Rows are points. To make a cloud, some directions were put in groups of two or more. Within a group, all points are equally far from the middle, so they leave a hole (a ring in 2 directions, a hollow ball in 3). The other directions are filled evenly. Then the cloud was stretched, turned, moved and blurred a little. Count the holes, and give their numbers of directions, smallest first.
(in the rows, 128 means zero)

Cloud, 13 rows:
[[103 162]
 [183 101]
 [161  72]
 [176 150]
 [185 115]
 [166 159]
 [167  75]
 [138 170]
 [ 85  88]
 [151 168]
 [167  76]
 [ 96 158]
 [ 80  98]]
Holes: 1 (2)

Cloud, 13 rows:
[[146 177]
 [ 67 150]
 [190  94]
 [ 79 124]
 [166 111]
 [104 154]
 [107 121]
 [195  84]
 [ 97  86]
 [144 209]
 [123 167]
 [160 144]
 [130 183]]
Holes: 0

Cloud:
[[ 87 174  83]
 [155 127  78]
 [ 93 185 151]
 [111  92  78]
 [ 96 179 165]
 [105 167 177]
 [141 194 112]
 [174 153 102]
 [118 158 184]
 [ 80 130 179]
 [ 97 191  98]
 [174 146 161]
 [ 68 174 136]
 [144 145  71]
 [126 197 110]
 [171 134  92]
 [105  67 120]
 [ 95 194 131]
 [ 63 141 161]
 [136 118  70]
 [ 86 115  71]]
Holes: 1 (3)

Cloud, 22 rows:
[[ 87  75 130]
 [ 80  88 109]
 [127 155 178]
 [155  54 115]
 [150 184 150]
 [208 126 133]
 [174 131 178]
 [151 163 173]
 [195 154 100]
 [115 133  67]
 [134 178 160]
 [196 104  92]
 [100 176 111]
 [160 182 102]
 [ 79 139  99]
 [166 129 182]
 [106 120  69]
 [100 148 171]
 [ 99  65 115]
 [101  82  86]
 [169 179 103]
 [157  69  86]]
Holes: 1 (3)

Cloud, 27 rows:
[[129  48 153  93]
 [ 60 137 166 143]
 [ 52  62 129 149]
 [128 168  92 142]
 [104  80 177 102]
 [116  89 156 146]
 [ 64 178 189 105]
 [136 206 159 139]
 [154  53 144 116]
 [101  21 193  82]
 [ 74 176 101  97]
 [127 103 167 183]
 [129 113  59 153]
 [109  64 152 118]
 [ 50 125 104 115]
 [157 103 117  74]
 [177 163 158 147]
 [139  90  80 134]
 [123 140 116 176]
 [ 92 122 133  86]
 [128 161 108 107]
 [151  93  83 124]
 [102 165 148 147]
 [102  98 231  72]
 [140 122  80 126]
 [ 76  69 131 151]
 [123 103 108  85]]
Holes: 0

Cloud (28 x 4):
[[ 70 121 143  62]
 [129 126 145 159]
 [109 143  93  46]
 [139 190  73  71]
 [ 71 110  82  90]
 [170  71  76  87]
 [177 109 108 147]
 [101  94 114  99]
 [140  82  70  93]
 [124 128  74 118]
 [143 151 180 133]
 [179 113  97 129]
 [127 150 133  30]
 [ 91 123  99  63]
 [142  57 128 109]
 [119 174 121  75]
 [167 140  87  83]
 [151  58 110 152]
 [171 117 163  27]
 [147 171 166 166]
 [151 100 135 178]
 [133 136  61 108]
 [191 112  83 134]
 [ 75  93 114  60]
 [175 103 152 112]
 [ 96 151  52 120]
 [155  80 133  89]
 [138  89  68 152]]
Holes: 0

Cloud, 54 rows:
[[121 105  71  52 159 146]
 [102 191 113 104 133 136]
 [126  98 131 178 128  42]
 [ 97  75 129  48 100  96]
 [154 136 183  57 128 120]
 [ 64 108  77 127 134 116]
 [109 104 163  87 198 113]
 [ 89 175 176  97 145  90]
 [136 116 111 138 206 140]
 [181  59  77 137 147 126]
 [130 117 119  97  60  99]
 [204 128  90 104 109  79]
 [122 159  86 117  73 160]
 [130 111 153  38 151  91]
 [133  88 179 174 110 108]
 [110  44 135 136 147  69]
 [ 98 101 114 182 142 133]
 [169 196 105 108 119 143]
 [105 168 115 119 192 122]
 [108 166  80 144 197 151]
 [200 128 169 110 130 114]
 [179  46 111 125 168 167]
 [106 120 138  69  87  49]
 [113 124 107 116 204 150]
 [ 87 152 169  94  87  78]
 [104 107  75 189 147 173]
 [114 119 123 100  65 164]
 [145  82 109 150 160  46]
 [103 146 131  99  81 145]
 [170 166  50 140  70  78]
 [147  84 147 126  62 100]
 [168 171 142 114 107 140]
 [128 111 125 192 120  87]
 [177 153  67  76 110  87]
 [113 138 154  90 198  92]
 [ 98  95 107  75 154  68]
 [116 132  26 131 174  78]
 [110 131  76 122 201 181]
 [208 111 103 101 122 116]
 [ 79 146  85 102  96 111]
 [125 150 136  67 178  86]
 [172  85 164  44 118 144]
 [ 96 152  76 171 178 161]
 [128  93 130  73  68  92]
 [151 148 101 139  63  95]
 [119 141  84 146 203 160]
 [168  50 144 126 164  79]
 [ 72  92 187  95 171 152]
 [ 97 135 158  73 158 150]
 [190  74  86 137 167 170]
 [171  43 108 125 103 116]
 [115 140 102  89  76  76]
 [120 134  68 107  62 155]
 [167 144  41 104  80 101]]
Holes: 2 (2, 2)
